Every row gives one point. To make a cloud, some directions were put in groups of two or more. Within a group, all points are equally far from the middle, so they leave a hole (a ring in 2 directions, a hollow ball in 3). The other directions are filled evenly. Then the cloud was stretched, turned, moved and blurred a little. Count the holes, and give their numbers of directions, smallest first.
In the rows, zero is written as 128.

Cloud (19 x 3):
[[145  49 138]
 [163  63 153]
 [109 156 149]
 [141 144 221]
 [128 167 136]
 [169 126 102]
 [129 124 144]
 [147 122 170]
 [124 135  97]
 [123 119 136]
 [114 132 206]
 [151 109  82]
 [135  40 139]
 [129 117 109]
 [103 122  55]
 [128 139  85]
 [143 149 162]
 [159  66 160]
 [178 144 108]]
Holes: 0

Cloud (28 x 4):
[[117  78 115 150]
 [142 100 123  68]
 [166 162 112 155]
 [110 114 193  97]
 [117 102 191  88]
 [188 118 168 102]
 [123 115 166 190]
 [145  91  85 140]
 [150  88  88 128]
 [136  83 129  83]
 [107 126 194 127]
 [106 119 102 159]
 [106  78 146 179]
 [124  86 154  77]
 [119 158 107 123]
 [111 156 114 117]
 [115  70 126 151]
 [113  89 157 192]
 [144 155  89 152]
 [ 91 103 131 168]
 [178  71 166 131]
 [137  60 166 119]
 [195  79 144 149]
 [179 102  92  87]
 [176 150 157 115]
 [141  57 159 152]
 [127  63 151 114]
 [ 81 115 154 164]]
Holes: 2 (2, 2)

Cloud (27 x 4):
[[142  86 140  83]
 [130  85 142  95]
 [121 114 177 141]
 [162 111 193 119]
 [ 71 147 146  62]
 [187 131 160 144]
 [161 115 182 140]
 [ 62 141 156  91]
 [144 146  98  83]
 [107 171 113 170]
 [165 126 120 178]
 [ 91 161 163 146]
 [ 87 157  74 119]
 [112 180 180 109]
 [172 107  91 120]
 [187 142 159 133]
 [112 105  80 134]
 [141 150  97  85]
 [174 143 103 112]
 [151 113 116  69]
 [144 117  76 167]
 [145  99 154  61]
 [ 99 142 159  47]
 [138  97  83 133]
 [ 62 140 129  81]
 [110 168 118 172]
 [145 105 186 127]]
Holes: 2 (2, 2)

Cloud (52 x 6):
[[ 63 102 101  89 127 127]
 [ 77 133 118 131 188 134]
 [115 178 125 107 107 139]
 [ 73  60 133 104 167 155]
 [ 56  75 121 133 155 144]
 [ 60 165  71 165 145 111]
 [ 59 156  74 123 116 153]
 [114  73 142  98 130 215]
 [ 93 139  55 142 139  76]
 [ 55 155  77 156 162 111]
 [121 147  88 114 141  48]
 [134 100 152 104  83 111]
 [ 98 144 157 112 147  76]
 [105 140  99 131 173 175]
 [139 147  88 147 151 155]
 [114 139  77 135 156 180]
 [161 160  93 120 100 116]
 [ 68 135 133 131 178 119]
 [139 138 101 120 168  63]
 [157  78 143 144 147 156]
 [102  59 139 103 162 196]
 [107  64 128  68 160 165]
 [135 144 142  90 162 148]
 [ 92 153  53 154 107 125]
 [115  98  97 146  91 132]
 [115  70 169  84 155 108]
 [116 157  64 142 101  95]
 [154 137 146  92 168  88]
 [109  98  61 122 158  93]
 [109  81 157 125 165 194]
 [ 67 121 121 172 147 119]
 [116  86 144 140 140 209]
 [148 130 119  68 144 142]
 [119 136 158 109 155  63]
 [ 68 145 137 125 162 106]
 [106 152  99 121 145 192]
 [137  59 155  64 150 148]
 [148  66 146 122 156  94]
 [128 151 121  90 139 171]
 [105  92  98  91 142 208]
 [106  97  90 145  98 118]
 [102  97 134  89  97 112]
 [ 94 165 110 181 119 149]
 [108  96 104 153  96 130]
 [168 142 112 133 153 118]
 [ 81 112 109  94  97 153]
 [ 70 175  76 167 124 135]
 [ 76 120  75 129 104 192]
 [134 111 106  69 158  91]
 [105 125  72 121 137 202]
 [152 154  84 123  94 117]
 [100 145  86 157 167  75]]
Holes: 3 (2, 2, 2)

Cloud (74 x 8):
[[176 186  84 148 108 171 139 133]
 [158 202 156  59 145 157 211 111]
 [153  98 148 118 111 116 133 117]
 [116 143 119 157  91  48 102  84]
 [149  85 137  97  76 133 180 159]
 [108 149 150 135  70  64  75  80]
 [ 70 142 145 102 153  74 156 127]
 [103 166  81 140 132 186 127 105]
 [148 176 120  52  73 130 124 126]
 [109 182 150  97 207 108 133 120]
 [141  57 148  97 128 109 171 125]
 [149 154 152 108 128 188 145 122]
 [125 161 155 135 137  92  65 151]
 [ 72 144 182 103 169  69 125 108]
 [183  92 131 126  69  95 114 152]
 [156 128  93 144 118 177 141 108]
 [201 160 175  88  96  95  89 127]
 [185 114 123  95  78 119 198 144]
 [105 153 116 183 147 123 144 105]
 [155 111 163  73 146 153 142 121]
 [103 103  95 195 144 121 170  97]
 [164 162 100 103 141 164 153 145]
 [157 139 149  83 145 112  54 164]
 [134 117 112 162  69  95 145  95]
 [159 149 167 122  65  68  95  95]
 [151  69 119 100 112 161 166 169]
 [ 92 111 130 125 134  85  65 144]
 [115 144 120 181  70  94  85  75]
 [150 154 165  32 111 153 123 163]
 [ 74  95 172 108 178  87 102 168]
 [172 113 101 183  91 173 182 127]
 [208 125 145 116 101  64 146 150]
 [111 134 113 195 143 113 133  84]
 [108 112 148 162 164 152 129  88]
 [193 192 125  90 174  98  97  87]
 [ 87 114 157 180 141 167 124 103]
 [139 161  81 103 102  89 139 142]
 [115 188 131 138 106 146 181  86]
 [120 156 137  40 166 105 178 136]
 [164 133  60 133 119 126 204  97]
 [132 160 152  87 174 157 142 173]
 [123 132 165 107 120 130  98 139]
 [167 174 101  86 164 111 102 165]
 [114  83 126 131 100  97  92 182]
 [130 126 156 127 135 138 135  87]
 [ 97 133 123 154 128 104 106  84]
 [144 187 145 143 162  98 123 124]
 [125 186 137 123 142 194 216  79]
 [205 187 123 104 174 126 142 143]
 [186 140 158 146 114 150 130 109]
 [149 114 119 174  81 193 179 140]
 [125 125 130 137 189 117 112 165]
 [ 98 158 117  66 142 115 123 154]
 [ 90 111 124 121 153 125 124 162]
 [188 147 140 112 151 105 142 151]
 [173 154 131 102  56 104 186 114]
 [150 123  91 115 178 137 148  82]
 [159 141  95 138  89 165 106 128]
 [113 118 118 127 165 148 122  83]
 [162 140  87  99 179 119  74 171]
 [113 157 138 121  84 137 171  72]
 [120 154  95 167 157 176 161  58]
 [ 92 106  84 202  55 130 123 111]
 [142 133 148  62 126 167 182  68]
 [ 79  96 127 159 167 162  88 122]
 [101 110 122 174 142 112 107 122]
 [154 116 159 100 107  81  98 127]
 [172  92  97 141  91 128 130 186]
 [123 157 131  94 177  82  75 141]
 [123 157 135  59 120 189 143 135]
 [ 71 115  73 140 139 170 163 116]
 [160 160 131  50 160 157 184 186]
 [ 84 149 115 132 170 109 132 114]
 [ 96 142  85 148  48  98  82 119]]
Holes: 0
